Each row of a before or after table is a point. The points were changed in one or more steps. Then noise was added and the rows were shuffled. The steps act on how far a point lies along the listed directions, d1 being the first. Write out the steps. A step turns or swaps two directions, mirrors them in a line or flattens them onto one, adds a multiple of one to another, or multiplies one. Angles are multiples of 10 degrees, from the lower direction toward the higher: turns from -170 to 170, lines from 10 to 170 but not 90. Use the fewest steps. Two steps may share a direction if one is a turn and the other turns, adds or multiplies; they go together, in the order done. Otherwise the lowest direction goes first.
(in the rows, 128 means zero)

Directions:
(1): [176 150  88]
(2): [ 83 147  83]
(3): [124 188 157]
Before:
[[141 190 106]
 [106 160 167]
 [160 127 131]
 [113  92  96]
 [115 122  69]
 [197 133 120]
 [181  87  80]
 [111 150 170]
 [112 186  75]
 [150  84 133]
 [121 101  26]]
After:
[[110 112 149]
 [127 172 141]
 [171 149 201]
 [102  91 182]
 [136  98  94]
 [169  99 119]
 [125 179 136]
 [208 145 175]
 [ 87  86 101]
 [112  56 127]
 [188  64 101]]
Steps: turn d1 and d2 by -120 degrees; add -0.5 times d3 to d2

Directions:
(1): [ 86  77 162 148]
(2): [180 123 184 128]
(3): [129  97 125  58]
(4): [166  80  89 152]
Before (13 x 4):
[[138 136 163 165]
 [107 129 157 130]
 [119 101 131 139]
 [116 153 136  80]
 [177 170 108 149]
 [137 117 127 124]
 [ 98 138 118  92]
 [ 84  92 130 104]
 [ 85 132 106 107]
 [115 135 151 116]
 [ 63 100 103  87]
 [116 131 123 137]
 [136 129 116 154]]
After:
[[ 90 185 145 228]
 [128 160 138 190]
 [121 128 136 102]
 [110 125 143 140]
 [143  68  57  48]
 [155  69  98  61]
 [131  70 195  34]
 [119 132 187 122]
 [116 115 120 112]
 [141 183  45 221]
 [163  81 128  91]
 [167  31 179   4]
 [134 131 139 154]]
Steps: add 1.5 times d1 to d4; turn d2 and d4 by -140 degrees; multiply d3 by 3

Directions:
(1): [184 118 139  73 144  83]
(2): [123 188 174  88 110 162]
(3): [158 111 125 125 185 193]
Before, 13 rows:
[[125 174 162  88  96 110]
 [158 128 113 116 149 126]
 [138 128 107 108 138 119]
 [165 146 142 125 172 249]
 [123 127 131 113 104  88]
 [184 153 158  47 112 135]
 [133 112 128  95 129  81]
 [161  64 103 137 187 133]
 [124 150 171 111 120 140]
 [129 139 153 118 102 133]
 [180 123 136  68 160  42]
 [149  75 129 126 186 137]
 [ 87 158 147 159  78 111]]
After, 13 rows:
[[130  97 111 162 117  65]
 [116 108 122 158 114 133]
 [153 163 175  66 145 165]
 [128 148 179  91 153 170]
 [130 159 127 120 127 153]
 [115 152 117 111 120 137]
 [ 62 208 165 134  94 142]
 [ 77 138 119 173  87 199]
 [ 84 150 143 114 101 117]
 [100 132 130 131  95 101]
 [107 100 124 171 133 139]
 [ 85 118 104 184 107 122]
 [175 105 114 145 188 233]]
Steps: turn d1 and d2 by 130 degrees; turn d2 and d3 by -20 degrees

Directions:
(1): [168  76 182 167 117 158  86 142]
(2): [ 48  98 146 165 102 111 153 161]
(3): [ 98 150 173 150 201 157 138  89]
(4): [ 97 186 139 115 120 145  58 170]
(5): [ 97 117 138  93  73 172 118  64]
Before (8 x 8):
[[186 129 155 121  96 139  55 173]
 [124 130 150 137 136 108 157 134]
 [108  68 124 196  64 107 112 249]
 [ 75 159 154 177 197  93 181 155]
 [105 153 165 142 192 129 115 117]
 [119 103  59 124 106  92 163 176]
 [101 133 117  94  79 138 144  75]
 [127  72  93 168 114  92 183 139]]
After:
[[ 76  61 114 197 124  96 216 167]
 [120 145 146 128 119 109 129 157]
 [138 157 104 137  97  72 112 226]
 [ 52 138 141 180 151 124 126 162]
 [ 80 100 131 174 174 125 169 153]
 [102 122 153 123  95 156 122  84]
 [172 105 137 121 151 119 176  82]
 [165 144  99  99 107  99  90 159]]
Steps: flatten d1 and d5 onto the line at 80 degrees; turn d3 and d4 by 140 degrees; turn d2 and d3 by -30 degrees

Directions:
(1): [175 130 145 204  89  92 164 148 111]
(2): [117 136 115 141  91  84  32 123 118]
(3): [123  93 131 166 134 141 111 146 226]
(4): [139 124 103  82  34 149 148 137 150]
(5): [114 198 131 143 118 116 146  53 166]
Before:
[[112  98 120  81  80 109 114 151 103]
 [123  90 112  82  83 155  91 153 135]
 [129 172 129  73 108  86  61  99  42]
 [135 111 136 161 122 113  93 153 118]
 [145 157 152 148 120  99 160 155  47]
 [113 100 134 143 169 137 150 145 108]
 [132 129 145 125 177 119 146 136  98]
 [122 128 131 163 154 136 156 144 138]
 [148 130 142 186 132 120 164 140 134]
 [150 146 103  66 112 124 158 139  15]
 [109 140 123 114 160 153 129 123 124]
 [113 138 137 126 127 111  92  88 140]]
After:
[[143  94 160 122 181 176 191 144 215]
 [144 130 125 149 107 109 129 150  88]
 [141 131 152 132 114 146 214 163 121]
 [138 117 127 143  94 138 119 146 160]
 [116 112 110 104  89 134 146 146  91]
 [115 163 129 124 104 140 117  69 181]
 [121 133 120 110 136 144 122 138 109]
 [143 106 130  90 121 133 158 155 101]
 [124 128 115 129 107 122 121 153  89]
 [120  90 145 137 153 124 104 132 152]
 [102 138 135 121 115 125 167  90 186]
 [145 146 124 103 151 174 243 110 146]]
Steps: multiply d1 by 0.7; swap d2 and d3; turn d4 and d5 by 110 degrees

Directions:
(1): [133 128 165 166 142  81 133  90  96 134  37]
(2): [ 21 158 116 138 130  91 109 136 124  89 136]
(3): [160 140 159 201 103 116  64 112 163  99 164]
(4): [110 111 156 134 128 173 188  56 140  70 143]
(5): [144 165  40 162 126 149 121  83  74 129 134]
(6): [143  91  98  59 133 101  69  80 148  89 110]
Before, 9 rows:
[[146 126 132 151 102 113  77  96 130  93 120]
 [ 98 120 137 109 135 135 128  78 128  74  77]
 [ 68 136 113  95 117 114 105 139 160 105 159]
 [104 148  39 130 134 114  98  87  96 119 118]
 [ 50  90 117  77 136 120 131 115 131  81 130]
 [143 134 179 161 144 113 163 154 113 155 103]
 [140 114 109 131 100 161 119 144 148 125 176]
 [136 102 148  74 113 124 128 189 159 144 149]
 [167 128 155 130 126 143 133 170 149 192 129]]
After:
[[112 147 178 167 135 104 130 162 133 176  82]
 [145  42 100  15 134 153 120 102 157 102 135]
 [167  75 175  58 121  77 106 148 158 125  74]
 [ 65 173 187 197 134 125 189 210 118 155 147]
 [129 140 124 165  99 130  97 111 131  85 152]
 [150 140   8 116 128 153  97  88 101 126 149]
 [184  86 124 116 113 114  90  84 137 110  90]
 [ 82 131 118 104 123 175 149 127 143  89 134]
 [194  71 105  27 117 133  81 100 187 114 136]]
Steps: turn d1 and d2 by 110 degrees; add -1.5 times d2 to d6; turn d3 and d4 by 10 degrees; multiply d5 by 1.3

Directions:
(1): [167  83 155  48 149 139  92 119 141 145 148  64]
(2): [137  92 170 156  58  86 140 129 147 206 115 123]
(3): [124 127 184  96 104 176 141 101 195  93  97 181]
(4): [166  90 138 136 102 146 113 225 102  86  93 133]
(5): [189 149  98  72  86  93 185  99  90 109 111 141]
Before, 9 rows:
[[ 77 171 113 131 146 137 181  82 131 115 138 151]
 [157  95 188 132  88 119 100 170 167 150 113 106]
 [132 154 142 142  93  85 171  77 144 141 123 135]
 [141  94 179 178 106 120 121 142 134 170 129 133]
 [185  94 117  77 123 115 111 114 124 134 139 112]
 [128  85 154 178  78 121 116 213 120 171  94 142]
 [173  90 151  64 105 160 113 113 146 128 111 128]
 [130 140 151  95 153 161 141  81 165  91 129 167]
 [128 132 140  94 155 143  91 115 156 168 151  73]]
After:
[[157  77 193 132  87 128  83 197 158 148 110  98]
 [150 157 130 137  82  79 181  92 125 131 115 137]
 [ 69 184 105 142 156 125 182  66 124 124 148 154]
 [121 124 150  85 162 151  75 121 168 174 157  60]
 [133 148 123 103 162 140 138  76 140 110 148 145]
 [204  93 115  53 118 109 120 109 124 128 138 112]
 [188  81 139  42 103 155 109 120 131 134 115 108]
 [140  78 188 192 109 127 109 173 140 164 127 132]
 [125  76 163 193  71 137 108 248 121 162  81 154]]
Steps: multiply d1 by 1.3; add 0.5 times d2 to d4; multiply d3 by 0.4; multiply d5 by 1.6

Directions:
(1): [140  81 147 128 174 162 131 110  52  86 190 166 138  93]
(2): [118 120 144 161 103 164  63  63 114 110 136  42 112 143]
(3): [104  76  68 115 153 160 112  79 171 166 131 174  69 141]
Before:
[[136 127 150 140 119 142 136 100 123 123 146 103 134 121]
 [114 115  83  94 143 127 134 133 193 188  90 188  98 148]
 [119 121 165 166 108 168  68  83  63  83 139  37 137 127]
 [158 139 156 113 154 114 161 168  75  99 145 158 160  96]
 [108 113 113 150 114 168  85  58 122 112 154  72 101 137]
 [121 121 107 114 119 137 122 127 145 136 113 143 135 131]
 [111 117 112 129 119 127 124 101 165 133 116  99 108 131]
 [106 117  88 125 145 140 127 100 148 153 134 164  95 131]
 [124  88 107 115 119 131  83 103 152 134 128  98  98 154]
 [113 160 182 158  95 128  92 128 110  96 127  48 152 156]
 [158 136 160 155 120 159  95 104  74  80 135  56 141 104]
 [113 106 102 112 149 148 124 125 141 154 142 156 112 134]
 [115 104 120 129 135 157  82  88 131 123 155 106 105 133]
 [124 109  92 126 135 129 145 131 181 180 111 151  84 148]]
After (14 x 14):
[[115 102 105 120 100 134  64  92 172 144 117  66  93 168]
 [100 147  76 112  94 117  96 114 249 209  45 112  83 184]
 [105 141 104 136  88 110 112 103 203 153  85  62 107 151]
 [126  94 170 155 142 178  89  86  20  66 173  82 150 105]
 [103 114  94 137 135 153 103  75 141 154 138 132  89 135]
 [105 103 120 157 117 187  73  39 106 102 170  67 102 133]
 [141 120 153 140 133 144 142 100 109 116 161 115 138 110]
 [170 103 167 146 156 163 115 116  32  60 172 106 151  75]
 [169  97 165 102 208 130 180 173   7  68 202 224 175  58]
 [114 137  86 134  94 122 119 121 228 204  72  92  68 179]
 [108 102 110 121 149 162 108 104 125 140 154 138 105 131]
 [115 131 106 117 103 131 111 124 160 148 102 124 130 139]
 [113 179 167 143  91 102 119 163 141 111 103  67 157 161]
 [114  94 128 135 146 175  68  71 104 110 178  94 106 124]]
Steps: multiply d1 by 3; add 0.7 times d3 to d2

Directions:
(1): [135  33 129 115 112 108 116 177 127 209  95 143 133 105 109 179 120 176]
(2): [135 136 140 145 133  82 221 171  77  89 107  79 116 121  76 173 155 107]
(3): [152 149 143 171 145 105  49 202 159 136 183  89 122  97 123 154 130  70]
(4): [123 139 115 129  98 181  82 187 116  75  68  91 119 131 158 119 194 185]
(5): [145  98 102 120 129  82 122 101  99 149 134  17 170 112 162  63 111 143]
(6): [176 133  89 138 156  67 135 138 107 147  94 184 121 141 217 124 183  90]
Before (12 x 18):
[[114 155 119  99 111 185 150   7 128 109 142 158 155 153 158  60 106 136]
 [125 160 145 161 131  68 215  59 125 127 141 106 112 139  70 112  84  98]
 [118  87  53  95 104 168 123  79 123 157  99  88 160 132 158  59  98 183]
 [113 171 126 144 117 167  95 168 128  83 114 203  77 132 104 149 172 129]
 [128 172 153 172 120 161 127 179 156 120 145 198  88 157  81 215 126  45]
 [159 159 152 185 156 111 122 169 171 154 170 200  82 135 104 207 131  49]
 [142 111 138 143 117  96 115 159 111 181  90 204 135 171 166 186 132  90]
 [108 182 132 165 165 103 214 107 111  92 133 181 101 160 120 150 123  90]
 [ 90  43 130  90 103 140 153 106 108 174  99  89 180 136 138 118 121 193]
 [135 122 157 185 126 177  24 225 171 117 144  99 120  95 115 170 152 111]
 [171 155 114 156 166 128 105 185 107 115 115 174 105 144 181 177 201  91]
 [ 93 152 126  81 141 115 166  22 120 123 142 124 152 148 120  57 106 113]]
After:
[[ 99 125 142 119 116 197 151 128  99  82 119  68 132 139  77 149 125 186]
 [141 125  89 152 134 144  66 157 173 170 178 122 130 107 111 133  89  83]
 [ 92 100 165 126  62 180  87 179 106 132  85  75 152 154 101 164 108 169]
 [140 136 109 138 107 131 186 125  90 117  78 123 128 170 137 137 146 110]
 [111 142 124 131 125 119 135 108 110 118 152 123 114 116  83 111 106 121]
 [141 129 116 145 115 136 190 156  89  97  61  91 111 151 129 145 182 165]
 [100  64 153 121 121 144  73 140 162 201 170 133 165 118 123 154  94 131]
 [115  88 163 160 142 104 247 119  92 124 122  96 131 115  36 173 103 106]
 [181 188 113 164 143 121  41 130 153 121 174 144 131 122 213 101 165  42]
 [159 169  86 154 123 104 114  87 130 127  59 185  98 169 222  63 176 137]
 [149 191  99 121 163 104  52 123 145 114 132 167 126 136 216  79 197  63]
 [117 173  92 148 143 150 113  99 116  94  94 159 118 165 217  74 157 151]]
Steps: turn d4 and d6 by -130 degrees; add -0.7 times d1 to d6; turn d2 and d3 by -110 degrees; multiply d5 by 0
